Each row of a before or after table is a point. The points were changed in one or more steps. Then noise was added and the rows were shuffled. The steps act on columns, c1 being the first. Name the steps. A step turns or swaps two columns, mirrors them in a line or flattens them onto one, adds a multiple of one to another, or multiplies or shifts one. Angles are multiples of 10 degrees, from the lower column toward the higher: turns from -170 to 170, lines from 10 to 170 but not 90. Use the fewest steps. Two steps may share a column if one is a turn and the other turns, adds or multiplies; they go together, in the order done. Otherwise the lowest column goes first.

Before, 10 rows:
|  33 | -52 |
|  -1 | -40 |
| -59 |  36 |
|   7 |  19 |
|  20 | -32 |
|  31 |  42 |
| -23 |  -1 |
| -38 |  -6 |
|  18 |  15 |
| -29 |   5 |
After (10 x 2):
| -32 |  20 |
|  40 | -57 |
|  -2 | -25 |
| -57 |  31 |
|   0 | -31 |
|  -4 | -43 |
| -43 |  -1 |
|  13 |   1 |
|  15 |  20 |
|  46 |  34 |
Steps: swap c1 and c2

Before:
|  30 |  42 | -52 |  35 |   5 |  34 |
|   8 |   5 | -25 | -41 | -30 |  34 |
| -26 |  24 |  19 | -33 |   8 | -31 |
| -31 |   0 |  35 | -47 |  -3 |  14 |
|  18 |  -7 |  31 | -38 | -27 |  16 |
| -11 |  11 |  22 |  18 | -50 | -10 |
| -54 | -14 |  -9 |  33 |  -1 |   5 |
|   8 |  45 |  38 | -36 | -18 |   1 |
| -28 |  -9 |   3 |  16 |  12 | -20 |
After:
|   7 | -23 |  21 |  19 | -51 | -11 |
| -70 |  19 | -52 |  35 |   6 |  34 |
|  16 | -54 |  19 | -33 |   9 | -31 |
| -43 | -16 |  37 | -38 | -17 |   0 |
|  41 | -47 |  33 | -47 |  -3 |  15 |
|  81 | -75 |  -9 |  34 |  -1 |   3 |
| -20 |  33 |  30 | -38 | -29 |  17 |
| -12 |  10 | -27 | -40 | -31 |  36 |
|  42 | -38 |   4 |  16 |  12 | -20 |
Steps: multiply c1 by 2; turn c1 and c2 by 130 degrees
